Rows are points. Each copy is the shape, with its points in the same order, turned, moved and blurred by noise. Say if it was mirrored as well.

Shape (5 x 2)
50,-7
-62,-35
44,43
70,-15
24,-10
Copy 1 (5 x 2)
33,-48
0,61
-20,-72
42,-63
19,-24
Copy 1 is: mirrored
Copy 2 (5 x 2)
9,-51
-74,29
47,-19
14,-72
-7,-30
Copy 2 is: only turned
Copy 3 (5 x 2)
49,-37
-51,34
21,-82
67,-33
19,-21
Copy 3 is: mirrored
Copy 4 (5 x 2)
23,-52
39,56
-27,-55
30,-69
19,-28
Copy 4 is: mirrored

Shape (9 x 4)
-15,10,-51,-18
35,11,-53,49
23,47,69,-26
-75,26,-21,-70
18,57,37,-56
20,41,-5,-6
8,12,-39,-26
13,-43,2,-19
-9,51,31,4
Copy 1 (9 x 4)
-67,18,-31,-39
-12,62,-69,-59
19,18,71,-22
-121,-8,29,-16
-18,16,71,-49
-22,47,10,-41
-47,13,-17,-60
-8,-38,-39,-27
-13,46,25,6
Copy 1 is: only turned
Copy 2 (9 x 4)
-16,55,-11,-38
41,76,15,17
22,-50,-61,3
-78,23,-56,-61
16,-30,-72,-33
23,20,-38,-5
2,37,-12,-40
-8,-4,37,-23
0,-2,-61,20
Copy 2 is: mirrored

Shape (12 x 8)
64,9,-12,28,-79,-51,-11,64
-76,-52,-45,-17,51,-13,32,23
-29,-80,-8,12,4,-48,3,17
-18,45,38,-70,-54,-52,42,-9
30,-29,-77,47,20,37,52,-59
-71,-14,-20,-79,28,70,-3,-20
-48,-42,-46,50,-23,18,-52,11
39,-3,9,23,-43,-44,-15,-26
-8,-15,49,-6,-4,18,-8,44
-17,52,61,-10,-27,-12,80,39
32,-73,-59,8,-74,38,-51,-42
27,39,21,-80,-2,14,-38,-61
Copy 1 (12 x 8)
33,28,-26,27,-29,-94,-13,60
-50,-38,15,-12,4,88,-33,35
-51,-60,13,10,-13,0,-24,40
-28,67,33,-16,-36,-23,-53,-57
79,-81,15,43,-1,46,7,-29
-4,-19,7,-101,-11,86,0,-27
-14,-59,-78,-12,-24,23,20,25
12,-21,-15,19,-5,-71,-12,-24
-30,8,11,-40,3,-16,46,23
-30,91,43,21,-17,3,27,-16
56,-98,-53,-43,-65,-33,4,-1
32,5,9,-86,26,-35,-25,-80
Copy 1 is: mirrored
Copy 2 (12 x 8)
64,-1,-3,22,-42,-49,-60,95
21,-25,-18,4,-59,0,109,-23
55,-54,12,6,-24,-32,56,22
-23,-40,-116,18,-14,-42,-19,44
101,1,-7,52,-16,30,-4,-80
-22,-58,-59,-16,-62,88,38,-35
20,-57,63,40,-75,7,9,-7
45,-41,-2,25,5,-41,-57,14
1,-26,-3,2,-3,25,12,63
-12,15,-91,63,9,0,5,76
89,-90,30,0,-63,31,-65,-14
-24,-48,-70,-47,1,24,-67,-14
Copy 2 is: mirrored

Shape (17 x 11)
9,-15,-35,28,57,32,16,32,-8,48,25
-51,65,-16,69,9,2,7,-64,35,42,-1
-68,-50,-17,48,14,-44,59,-36,-5,-18,-12
-4,16,-8,22,10,-42,-59,-27,-17,15,-31
-23,25,-4,-37,-48,29,-102,4,-57,50,17
-25,5,15,-71,-32,61,11,-7,-22,56,4
37,4,2,31,-42,-73,23,-3,-41,-21,-34
0,21,-36,-35,74,10,-28,-51,39,39,38
-56,27,-3,12,-50,37,28,55,21,-49,42
-19,-49,-59,-35,-27,23,29,-3,-29,-4,-9
26,58,48,31,-6,38,-54,-7,-14,11,69
-22,-61,45,1,-67,1,-51,-6,-51,35,37
12,-30,28,3,2,-28,-48,-69,-14,49,-20
-37,16,-36,-59,-37,37,-40,-71,-23,21,5
32,-25,-53,-29,18,-98,39,-8,99,51,-4
31,-43,-13,-47,20,-4,-45,-3,47,-64,-84
-80,75,25,6,-9,-34,-6,0,-2,-19,42
Copy 1 (17 x 11)
-8,-27,2,-59,37,49,-10,8,-27,45,32
-7,-27,-44,-8,65,63,-11,-91,57,-25,43
-43,-66,-32,42,-22,38,29,-42,-17,-24,67
29,7,-68,-10,12,5,-50,-16,-4,-52,40
13,19,-33,-78,-27,-31,-107,-16,56,1,17
-21,-35,23,-86,-2,-36,-37,-51,28,14,-38
31,44,-61,25,-51,7,23,-33,-31,-29,3
23,-50,7,-85,78,20,-2,6,14,-55,65
-63,25,27,-19,-48,55,12,-6,80,19,14
-30,-66,-32,-67,-59,12,8,-3,1,-22,-5
58,31,51,-31,2,40,-72,-16,61,18,15
20,-36,-10,-7,-54,-50,-74,-12,38,41,27
57,-51,-24,7,25,-36,-46,-27,4,-35,29
0,-56,-17,-100,-23,-4,-49,-52,66,-60,7
15,-16,-62,-33,63,-34,121,26,-8,-37,62
-13,-27,-34,-10,-1,-6,-19,86,-8,-107,-30
-39,49,23,-16,-14,21,-19,-65,55,-27,73
Copy 1 is: only turned
Copy 2 (17 x 11)
44,-16,-6,18,71,-14,-8,-19,-49,7,-16
-20,76,32,80,18,-44,37,-24,-42,-16,32
-23,-19,-37,45,15,-56,55,-46,-3,-86,-23
-18,39,16,36,-31,-33,-5,-43,-38,10,-68
0,-5,61,-13,-69,23,-1,-64,-96,60,-19
-6,-25,35,-8,-7,66,64,-6,-93,4,-5
21,-9,-14,40,-66,-56,41,23,0,-12,-81
-44,47,13,-9,63,-18,-22,-2,-105,-4,-21
10,-36,46,-23,-24,-3,16,9,23,-38,60
-9,-42,-58,-26,-13,14,46,-22,-42,-8,-11
30,3,84,43,-37,-12,-54,20,-88,-1,8
-15,-94,41,40,-68,-7,11,-53,-83,5,-28
-50,-1,10,72,-24,-13,9,-31,-91,3,-81
-48,26,-3,-15,-50,28,35,-33,-107,7,9
-83,-3,-12,-2,78,-85,53,51,-18,29,-79
-76,12,-36,-12,-16,49,-37,13,20,-5,-94
-6,30,93,-10,-32,-51,28,-23,-26,-59,9
Copy 2 is: mirrored
Copy 3 (17 x 11)
-8,-45,-72,40,67,23,5,32,6,15,0
-40,10,33,44,3,2,29,21,35,88,9
-30,-45,-34,5,-65,14,26,-25,69,5,-2
-12,6,-9,-31,23,-23,-42,22,53,50,-43
-12,0,-11,-63,74,-55,-76,8,-46,54,22
-3,-42,-18,-46,58,-50,37,-36,-66,21,13
14,9,-13,-14,-47,-24,-28,20,4,-30,-79
34,-5,-44,-10,85,-8,44,14,60,85,26
-34,46,-18,7,9,20,8,-36,-38,-51,62
2,-31,-94,-17,1,-23,5,-61,-18,11,4
42,18,41,-9,70,37,-31,48,-29,34,29
21,-68,19,-60,8,-40,-80,-6,-27,-5,36
32,-56,16,-39,26,-39,-31,4,38,52,-38
12,4,-31,-63,27,-45,-1,-48,-23,89,18
49,-6,-60,53,12,-108,56,18,99,-4,-17
26,29,-54,-43,73,-8,-14,-90,80,-20,-70
-44,51,19,-46,-7,2,25,42,8,9,51
Copy 3 is: mirrored
Copy 4 (17 x 11)
46,30,-50,24,10,30,54,-15,-21,77,-3
-15,104,-33,-15,-36,-31,55,-75,57,44,-39
-17,-5,2,38,7,-45,63,-38,8,-4,-76
42,75,-7,-29,-10,-37,-18,-15,-12,2,-27
16,61,1,-53,-43,25,-96,-42,-40,72,-4
-6,-7,-27,-60,-7,69,-37,-64,10,54,-27
62,19,46,-4,-56,7,35,-3,-5,-44,-48
12,50,-78,-63,24,-22,28,-56,-23,42,38
-76,-11,-12,22,-93,39,26,-3,2,47,-23
18,-30,-50,12,-17,30,0,-62,-52,5,-54
-6,85,28,-15,-39,40,-3,-25,22,56,65
30,-22,62,12,-20,-5,-77,-50,4,46,-2
61,42,13,-37,22,-42,-34,-47,14,-1,-6
-22,28,-38,-46,-30,16,-50,-103,-34,15,-17
88,-34,-89,-59,-51,-63,86,-14,20,-7,-8
20,1,-79,-10,8,-3,-45,38,-19,-88,-11
-63,48,37,-49,-62,-19,38,-18,5,46,-23
Copy 4 is: only turned

Shape (17 x 12)
-8,34,20,-39,53,42,5,35,46,0,40,-18
-29,23,-35,-1,-39,-25,-3,46,-41,-3,-41,24
-31,-20,-46,9,22,12,-46,23,-22,-14,-2,-19
-4,13,-60,54,-5,-11,7,-26,37,-40,4,31
62,-37,-17,-1,39,-52,-69,13,-18,38,34,4
-42,19,19,10,14,7,-35,38,45,10,32,12
9,32,-47,29,-34,-8,-1,0,38,39,22,64
-4,2,-16,-53,-2,-30,20,0,-11,-41,-33,-33
-27,-1,-71,0,-41,-20,6,-39,-48,31,-40,10
23,-41,-5,31,-45,26,26,6,-25,19,-45,-6
-18,-39,20,43,2,21,-22,-34,10,8,-48,66
59,11,-21,-1,58,-60,-12,-24,-25,17,15,56
40,0,21,-32,-43,-37,18,-24,-13,44,24,71
17,29,-61,-47,2,20,-24,-10,27,-37,-17,33
-1,4,26,-52,-18,18,-40,-46,23,-18,0,29
53,6,29,32,-30,44,-66,-28,-5,5,18,-17
-24,-13,-25,-38,39,34,-22,54,-35,-14,52,-4
Copy 1 (17 x 12)
-28,5,54,-28,-7,16,30,21,43,0,44,-29
-26,-11,-25,29,-23,13,0,24,-56,-12,-38,51
-10,-8,-41,25,-17,34,-27,37,-18,4,13,-34
68,-2,-28,22,-32,10,-30,-17,30,-35,-4,32
5,-1,-35,25,55,-80,-42,31,-9,31,22,-39
-26,-7,51,36,-24,6,-22,15,25,2,37,6
30,9,4,10,-30,-30,-31,-10,31,35,-15,70
-26,-25,-25,-32,-19,-9,17,-4,-35,-62,-16,-19
4,-38,-70,-5,-36,4,-21,-34,-50,28,-50,26
27,-69,-4,-4,-5,3,-11,29,-20,11,-85,-2
43,-66,30,8,30,27,-76,-15,-19,3,-16,28
40,2,-35,-10,68,-57,-3,-13,-19,6,33,24
22,-37,26,-35,-2,-91,-10,-11,-39,32,-8,56
11,44,-15,-56,-21,10,-40,5,-12,-32,-2,16
8,-11,49,-47,-27,-17,-52,-29,-36,-14,14,-16
54,8,58,14,-1,-19,-39,4,-20,30,-40,-63
-16,-5,-8,-10,-19,16,15,76,-23,24,57,-30
Copy 1 is: only turned
Copy 2 (17 x 12)
-5,25,-8,-7,89,-1,0,-5,30,26,26,15
25,17,-30,-3,-36,-10,-74,23,-62,-19,-7,45
-7,-46,-35,27,10,-2,-52,-9,-43,29,29,7
3,-12,-22,32,-55,-51,25,-48,-30,-3,18,22
78,-68,22,14,13,12,-89,-76,13,14,25,6
-19,8,-4,16,31,-30,-34,-13,45,11,32,46
35,10,-16,26,-61,-16,-9,-36,34,3,-8,60
27,6,-31,-52,5,-26,-28,3,-56,-20,24,-30
18,-4,-53,-32,-92,3,-53,-9,-46,34,-3,5
12,-41,17,-11,-54,43,-18,38,-31,-15,-15,0
-52,-56,-6,-4,-37,7,-27,-45,-2,-26,-45,31
58,-21,14,-20,0,5,-45,-121,-25,20,-14,24
52,11,8,-71,-47,38,-35,-58,28,-37,-12,54
29,13,-88,13,4,-7,-8,-43,-14,-21,-13,-7
-25,0,-46,-26,-2,18,-32,-51,24,-48,10,-14
-16,-16,15,40,-25,68,-38,-33,26,-35,44,-21
22,-16,-45,-2,69,29,-44,-10,-31,26,50,54
Copy 2 is: only turned
Copy 3 (17 x 12)
-31,7,60,-20,46,-21,64,-14,10,52,-30,-7
13,10,-41,7,11,19,19,52,-17,-37,-6,39
-45,16,-40,10,49,12,-5,-11,23,-9,-22,-2
3,-5,2,46,-14,1,16,-22,77,-23,21,33
-41,-48,-21,32,53,-64,-63,0,-12,43,9,18
-60,-16,22,-22,21,-3,37,27,41,31,-24,27
7,-34,-10,41,-39,-2,23,13,38,44,4,65
42,18,-2,-36,44,-31,15,-4,-6,-35,10,-7
35,-5,-72,-4,-27,27,-21,-18,-13,-20,8,25
59,-28,-8,15,12,44,-39,26,16,-1,-34,-17
4,-32,22,-13,11,53,-57,-10,48,-8,-26,71
-12,-34,21,50,13,-54,-40,-35,-38,13,31,62
42,-49,17,-6,-44,-49,-31,17,-25,30,-20,60
29,58,-8,10,27,-32,19,-21,37,23,4,55
9,28,27,-60,2,-32,-31,-12,34,29,-21,43
-15,21,29,5,-8,1,-77,29,45,62,-7,-23
-51,24,-13,15,46,-32,28,-13,-13,10,-73,-6
Copy 3 is: mirrored

Shape (18 x 12)
5,-30,-4,36,-11,22,30,-28,36,-30,-23,-34
-26,-55,60,59,8,-1,20,-115,1,-33,-41,-81
46,17,8,1,-31,-25,-63,10,24,38,-26,-28
-2,-57,-12,64,17,-24,66,-27,53,-4,-2,-62
-2,59,-32,-4,-36,8,-54,6,47,9,-34,-51
18,-27,6,-39,-31,4,-19,8,30,-9,0,-43
-32,19,-24,-9,-61,-49,-32,16,24,17,21,15
-73,-32,-28,46,39,14,-19,73,-20,37,7,63
-23,-56,-2,25,7,41,18,-27,12,9,29,-82
-44,7,-27,42,44,49,-25,35,54,54,26,121
27,46,-18,-39,-23,-10,-14,-8,-2,-10,45,-14
25,-41,-8,26,-20,23,57,-13,-13,35,-38,-11
-32,-42,9,80,-21,35,-28,61,22,10,33,72
10,-19,45,46,61,3,54,12,22,-15,-5,-39
41,5,-43,18,-32,-34,-59,-35,-7,14,-11,-53
40,-53,1,81,44,18,29,-48,29,-22,2,-50
19,-33,-52,-68,-26,-44,-67,22,34,27,-13,23
-45,-35,-64,40,12,21,-39,70,1,-24,-13,104
Copy 1 (18 x 12)
-48,-33,-31,10,-29,-24,14,-23,-22,-38,-52,-13
-44,-8,-30,60,-42,17,110,3,-51,-30,-100,-50
36,-23,-3,-33,37,-11,18,-58,26,10,-57,26
-78,-25,-75,65,-5,-30,17,-46,-16,-15,-51,-29
25,-48,-28,-65,34,-64,26,-12,38,-25,-63,19
-30,-2,11,-46,9,-47,10,-44,-19,8,-47,9
12,53,-56,-57,41,-36,8,-32,15,-23,-15,35
-42,49,-17,7,75,26,-54,44,54,-45,33,-11
-87,-4,-30,-9,-8,-18,19,-3,-7,16,-75,-61
-22,23,-18,-15,6,10,-30,21,111,-50,90,-12
37,8,-27,-68,11,-66,-9,-27,-24,9,-16,-24
-48,-51,-42,-4,15,41,-2,-36,-43,-20,-17,-9
-42,61,-17,-9,-15,37,-70,5,71,-47,-7,15
-37,-27,-23,82,-11,-27,-10,9,-16,23,-29,-19
37,-12,-27,-41,50,-21,27,-66,1,-25,-86,-37
-46,-38,-32,66,-36,-7,10,-41,-4,-17,-59,-72
-9,25,28,-67,84,-43,13,-88,12,-25,4,18
-30,43,9,-11,41,-1,-69,8,46,-119,36,6
Copy 1 is: only turned
Copy 2 (18 x 12)
6,-25,38,-7,-2,36,-37,-4,-44,-41,-20,10
2,-45,34,-41,-4,55,-83,-56,-116,-51,-17,-71
38,38,-35,-13,-5,-52,-53,-1,-12,-11,-68,10
65,-43,56,16,28,37,-63,3,-59,-73,2,-2
30,50,4,-40,-40,-49,0,13,-38,-33,-59,35
31,13,-14,-20,9,22,-27,46,-31,1,-63,2
47,38,-70,29,-34,-20,6,37,-40,-29,-7,21
1,-17,1,87,45,-79,51,28,-47,10,42,-16
25,-4,56,0,23,36,-14,26,-52,-48,-29,-69
-24,-49,-37,50,51,-85,89,8,16,-56,25,19
41,50,-38,-45,-18,10,-3,30,15,-8,5,-3
38,-40,38,38,-11,19,-35,-29,-3,7,-24,-14
-56,-19,-20,96,28,-48,4,44,-16,-41,13,2
23,-62,49,-25,39,-14,-64,26,-33,-20,23,-21
49,85,-11,-8,-5,-5,-49,-37,-32,-28,-40,-1
9,-25,64,-10,61,31,-68,-26,-31,-68,0,-19
67,44,-80,20,39,-10,18,11,-29,17,-69,43
-42,3,-17,87,49,-43,61,11,-41,14,35,58
Copy 2 is: only turned
Copy 3 (18 x 12)
0,-32,-2,4,-4,-14,43,52,8,50,-40,-12
-33,-84,82,34,-39,-2,45,66,42,61,-68,-34
-10,-9,13,50,-8,-64,31,-30,1,20,41,5
-12,-44,5,-42,-33,-28,48,79,47,58,-20,-44
-16,56,0,67,18,-20,54,3,8,39,24,43
14,15,5,26,-27,-35,14,6,-40,46,-17,-18
-74,43,-18,12,-4,-4,-24,-11,-12,41,48,-1
-16,-39,-46,20,76,45,-52,47,9,-17,66,-61
39,-12,17,19,-26,8,9,45,38,51,-29,-69
-6,-19,-78,-3,97,3,-93,13,56,-9,22,18
-12,50,-7,4,-22,1,12,-37,4,-12,-15,1
20,-42,35,-36,32,-9,29,11,2,53,-10,-33
-14,-70,-101,14,45,20,-43,-2,11,35,40,-39
35,-68,3,-18,-28,-5,30,64,29,-15,-11,-9
-34,16,14,59,-13,-44,90,-42,25,29,7,-45
19,-65,-10,-15,-14,-26,66,42,70,17,-62,-40
-37,55,-10,31,35,-84,-9,-15,-33,2,27,-39
-42,-23,-102,16,107,15,-15,31,-15,-6,24,-48
Copy 3 is: only turned

Shape (15 x 12)
30,2,-10,82,28,19,28,28,-93,-14,1,-11
33,-48,9,-25,28,22,-57,36,3,-25,-9,-29
30,-1,18,-35,29,19,15,43,28,0,41,-19
-33,-29,22,-16,38,23,22,38,-5,-13,38,5
25,-11,30,26,-66,-57,-37,-41,9,4,40,-23
36,-23,-4,-23,31,17,-72,5,-36,32,-5,-13
31,-22,2,-10,41,21,0,-118,34,-31,97,-8
14,-15,23,-13,27,-36,16,15,-38,-30,7,-32
21,-37,29,7,24,-2,8,0,32,24,-9,6
27,-3,-4,31,-67,11,-41,-48,15,-22,3,15
25,7,23,-28,-17,-62,-105,31,24,0,-11,9
-9,-5,-10,-28,25,15,29,12,25,-6,-4,-19
-6,-3,23,37,36,17,17,38,16,-25,-14,-22
38,-54,18,-41,38,-70,33,24,34,-27,2,17
25,-75,-121,10,35,-15,-11,15,38,29,-8,-13
Copy 1 (15 x 12)
-43,-68,-26,-4,-6,57,16,86,-57,-1,-6,-39
7,-10,5,16,-21,-40,-14,39,40,-44,-36,-18
17,4,24,35,42,2,-11,8,-4,-57,-19,-54
-28,-5,-17,27,29,-17,-13,-4,-28,-53,14,-14
67,26,35,39,-69,-13,49,13,-40,27,26,-20
37,-52,-7,-2,6,-44,0,40,32,15,-12,-21
90,-46,-27,105,-57,-5,-50,-40,-54,-31,13,-16
-4,-28,8,15,-1,1,50,21,-38,-34,-36,2
0,14,-32,66,9,-9,31,-8,8,-4,-9,-41
39,9,17,27,-78,25,-7,1,-3,49,38,-14
72,53,23,2,-7,-34,48,49,40,16,-9,40
-5,15,-1,23,25,11,-12,-25,-15,-23,-37,-27
-45,22,-15,48,5,9,2,39,-24,-19,-39,-18
31,23,-26,27,9,23,75,-24,11,-80,-26,-11
44,26,-109,-50,-17,0,-14,2,14,-2,-40,-71
Copy 1 is: only turned
Copy 2 (15 x 12)
50,15,-41,10,0,72,47,12,22,79,-30,-64
27,5,14,6,9,5,-9,53,-16,-44,-69,-88
3,-12,52,-38,-3,27,6,67,18,-24,-9,-48
-18,-23,24,-33,8,4,39,40,-30,9,-4,-47
58,0,-6,19,-50,31,-82,0,-31,-20,36,-24
12,23,6,-7,11,-4,-51,26,11,4,-77,-76
22,-40,86,-2,51,33,-48,-65,5,-16,50,-75
72,-6,13,-23,0,-6,12,43,-16,24,-12,-50
7,-32,54,24,-33,6,-9,28,-4,7,-36,-28
33,-8,-20,40,-23,44,-41,-42,4,-55,-5,-15
34,6,-10,11,2,-2,-88,74,-32,-48,-56,4
11,-9,40,-2,4,-22,31,36,25,-16,-5,-29
16,11,28,24,-5,36,57,49,-10,5,-20,-30
59,-91,51,2,-6,-19,-7,75,-12,0,-20,-26
-12,-58,-9,89,21,-33,-23,61,74,2,-18,-93
Copy 2 is: only turned

Shape (17 x 12)
6,19,13,-30,-3,1,25,23,27,55,-19,27
-84,-42,0,11,-38,-1,-45,-16,37,-44,-13,68
-7,0,6,-27,-31,-13,-14,39,32,18,-23,-55
15,-42,26,27,-26,-54,-37,25,-18,-49,38,-20
46,-75,1,18,-51,18,-29,-33,-20,-32,-48,19
4,-69,25,26,-13,41,22,-31,20,-5,-3,-12
67,-8,-16,18,42,30,-15,-8,22,-31,-35,12
71,14,-29,-27,-32,9,-30,-18,9,36,2,31
33,-29,3,-53,-38,8,-43,-75,0,-38,-8,4
8,-55,-8,-27,-47,49,-27,18,-26,-81,-10,22
22,-30,-67,-1,38,15,-20,-26,9,-26,7,-1
5,-47,11,-51,36,-22,-41,-32,-12,-54,-17,31
-19,21,1,21,-10,11,-7,-13,-11,72,30,2
-18,36,22,-36,-17,28,9,-4,-38,24,-50,-14
33,1,-5,21,-22,15,41,6,-27,-6,-35,29
-42,8,-2,-18,-14,-36,17,-7,-5,-18,42,-19
-8,11,33,-2,-18,26,-40,-9,-3,-42,-6,-57
Copy 1 (17 x 12)
-30,24,-5,22,26,-27,12,-12,21,22,27,51
-54,-41,-62,14,-27,49,3,22,-21,-57,-62,52
-36,5,-15,-12,-4,-41,30,49,36,10,16,-10
1,-72,-41,5,-21,-4,69,-1,-21,-6,0,-51
15,-13,-18,21,-77,12,47,-19,23,19,-84,5
-35,-14,14,-33,-15,16,15,-40,24,15,-65,-11
65,14,28,-19,-36,18,21,-24,13,-12,-4,24
4,14,-7,43,-61,19,23,-17,39,44,42,36
-28,2,-16,5,-121,13,16,-18,-21,20,-18,3
-14,30,-24,14,-51,53,81,12,-28,-4,-58,-16
34,19,-31,-22,-38,59,-12,-21,15,-12,6,-18
22,5,-55,-24,-62,8,13,-12,-69,4,-19,17
-37,-28,7,41,24,21,-35,-4,22,46,23,2
-27,42,21,39,-3,-29,-13,34,-22,30,-14,4
14,28,13,57,-1,-3,29,-29,11,0,-32,6
-51,-12,-36,19,0,-1,-2,-10,-27,-18,24,-45
-22,-17,29,-12,-47,1,20,46,-23,-1,-8,-41
Copy 1 is: only turned
Copy 2 (17 x 12)
-10,5,-19,-7,0,22,-32,44,5,52,-31,60
-32,-23,-32,96,-11,-43,32,37,21,-53,-17,8
-38,2,-4,-1,-58,6,-37,6,7,46,-41,-12
14,37,14,14,-70,-30,-13,19,61,-19,27,-43
11,-3,-45,-11,-74,-21,-4,-17,6,-73,17,43
-1,-12,26,26,-62,32,-18,1,-18,-40,23,45
22,-7,-17,-53,8,41,-7,-4,-13,-44,-11,2
-5,1,-73,-33,-5,35,-7,-19,37,26,14,41
-62,-23,-39,-31,-35,-13,13,-22,19,-32,50,23
-5,-17,-42,-4,-86,-2,67,33,-3,-47,16,-9
24,-39,6,-14,9,20,32,-37,12,-13,8,-7
-24,-46,-3,-41,-3,-46,12,39,21,-42,29,1
12,19,-16,57,4,8,-40,-10,2,58,30,29
-26,19,-30,-12,-28,-27,-22,21,-63,51,-1,31
34,48,-20,-18,-35,3,13,17,-23,-6,-8,51
-27,25,41,30,-22,-24,18,18,24,49,15,-3
-44,22,-11,9,-55,0,-17,-1,-34,-6,23,-44
Copy 2 is: only turned
